Each row is a point. To make a cloud, some directions were put in groups of two or more. Within a group, all points are equally far from the middle, so they leave a hole (a ring in 2 directions, a hollow ball in 3). The other directions are filled evenly. Then the cloud was stretched, turned, moved and blurred a little. Count the holes, and give their numbers of directions, smallest first.

Cloud (20 x 3)
[[-23.7 -15.3  12.2]
 [ 17.6  -8.5  -6.7]
 [-17.1   3.4 -19.1]
 [-27.2  -2.1   7.3]
 [ 13.4  -8.9 -14.9]
 [  8.5 -23.3   1.0]
 [-23.8   7.5  -7.4]
 [  3.6  -7.7  22.9]
 [ 11.2   2.0  17.4]
 [ 19.2  -5.7   3.4]
 [  3.2  11.8 -19.4]
 [ -4.8  -8.3  24.6]
 [  2.5 -24.7  10.3]
 [  3.1 -25.5  -3.2]
 [ 10.7  13.5   8.1]
 [-11.2 -26.5   7.7]
 [-20.1 -19.9  -7.9]
 [  3.4 -25.3  -5.4]
 [-16.9  15.3   8.6]
 [ 19.8  -2.5   2.3]]
Holes: 1 (3)

Cloud (28 x 4)
[[-13.7   5.8  20.2   8.6]
 [ 19.0  24.1  -8.3 -18.5]
 [ 13.0   4.1   8.1   8.5]
 [ -2.9  -3.0  -6.6  15.4]
 [  1.4   4.9  -6.7  -4.6]
 [-20.2  21.1  11.6  -3.4]
 [  6.6  21.7  -5.2   1.1]
 [  0.4  -4.8 -19.0 -13.7]
 [-31.1  14.8  -7.0  14.2]
 [-15.1  18.7  10.6 -12.3]
 [-22.9  -5.1 -11.6   6.8]
 [ -4.6  26.7   1.1  21.0]
 [  2.7   1.4 -33.4 -12.4]
 [ 14.6  24.3  -9.0   4.0]
 [-25.0   2.2  -5.5  20.8]
 [-14.4  13.4  -6.3  23.2]
 [ -4.8  10.7   6.3  24.3]
 [ -9.6   6.9  21.8 -10.6]
 [  0.5 -10.2   2.6 -17.6]
 [ 12.8  -0.7   1.0 -12.8]
 [-17.9  -3.5   6.3  -8.8]
 [ 22.6 -15.6  -5.4   5.8]
 [ -9.7  18.4 -17.5 -11.4]
 [  6.3  -3.0 -32.0  12.1]
 [ -2.5  18.4  -2.3 -21.2]
 [ -9.6  -5.9 -31.6  11.7]
 [ 13.1  -5.9 -26.3  -1.9]
 [-23.6   2.1 -13.7 -25.2]]
Holes: 0

Cloud (53 x 6)
[[  0.3  16.5 -13.1   1.1 -10.5 -15.8]
 [  6.7  -7.8  14.9  27.0   3.6   4.9]
 [  2.7  -9.2 -16.0 -12.4  -2.7 -15.4]
 [-21.4   0.5  13.2  -5.3  13.0  30.3]
 [  8.7  -8.5  -8.8 -18.1  10.5 -26.7]
 [-23.2  14.7   3.5  24.0 -15.9  -5.1]
 [ -8.3 -15.7   9.8  27.9 -11.7  14.8]
 [ -1.2 -12.7  21.4  15.4  -4.0 -16.0]
 [-23.3  10.0  12.7 -13.8 -12.2 -15.6]
 [-27.7  -8.1   4.7  -4.3   6.5 -14.4]
 [-33.5  -1.7 -10.4 -25.4  11.2  21.9]
 [  3.8  -3.5 -20.6  13.3  28.0   4.1]
 [-17.4  10.2  14.6   3.7 -19.3   9.0]
 [-18.7   9.9  21.2 -15.0  10.8  -5.6]
 [-23.4  12.5   1.9  18.4 -14.4 -23.9]
 [ -8.3  24.7 -12.4  -0.6  24.9  26.1]
 [ -8.9  -1.4  17.8   2.6 -19.9  31.4]
 [  5.6   7.7  17.2 -26.3  18.9   1.3]
 [  0.4  11.4  18.6  -1.4   1.4  10.3]
 [ -9.0   4.3 -27.0 -11.3  10.8  13.0]
 [ 12.3  -7.4   5.9  12.7  19.0  -7.4]
 [ -9.4  13.4 -21.2  -6.6  11.4  -0.8]
 [-19.4  21.2   1.3  16.9  -8.0  -1.7]
 [-23.3 -16.1  11.4 -21.0   1.9 -13.3]
 [ -3.8 -14.5  16.0   6.8   5.7   3.5]
 [ 11.2  22.6   6.7  18.1  -7.2  -8.4]
 [ 16.9   4.8  -2.5  14.3   5.4  21.1]
 [-13.9 -18.2   9.8   1.2  10.7  -9.1]
 [-24.6   1.3  11.2   2.8  22.3  29.6]
 [ 12.5   6.8  17.4 -22.5   2.8  -9.3]
 [  1.2  19.8  11.2  22.5   0.2  18.5]
 [ 15.0   1.9   7.3   4.4   7.0  14.0]
 [-23.2  -4.7  17.5   0.5   5.7  -8.4]
 [  2.4  18.9 -14.2  -2.4   7.2   5.9]
 [ -8.3  -9.1 -20.6  12.6  13.5  -2.5]
 [-24.0  -9.4  11.5 -10.3  17.0  21.0]
 [  8.1  12.1  15.6 -14.7   4.2  -0.5]
 [-19.3  15.1   3.2  11.2 -20.3  21.3]
 [-30.8   0.1  10.2 -21.8  13.9  -1.8]
 [  5.5  15.8  -9.2 -17.5  14.6  20.6]
 [ 18.1   8.2  -4.6   7.3  -4.9 -21.2]
 [  6.2 -20.6  -4.4  -9.4   4.3   5.0]
 [-17.3   4.2 -20.7   3.7 -13.0   7.4]
 [ -1.6 -14.8  23.3  -5.4   3.4 -19.5]
 [ 13.4  -4.4   7.5  21.7  -3.1  26.6]
 [-12.7  14.5  18.6  20.0  13.2   7.2]
 [-24.5   5.2 -16.4  -5.6  22.2 -14.4]
 [-21.5  14.9 -22.9   8.9  22.3   9.1]
 [  6.2  18.6  -4.4 -11.1  21.9   3.9]
 [-20.4  17.3   4.2  21.4 -14.7  13.9]
 [  5.3 -19.4 -14.3 -10.0 -13.5   6.5]
 [ -4.0 -20.1  -8.9  12.8   3.8   9.0]
 [  7.5  19.9   5.7 -14.6 -13.8 -18.5]]
Holes: 1 (3)
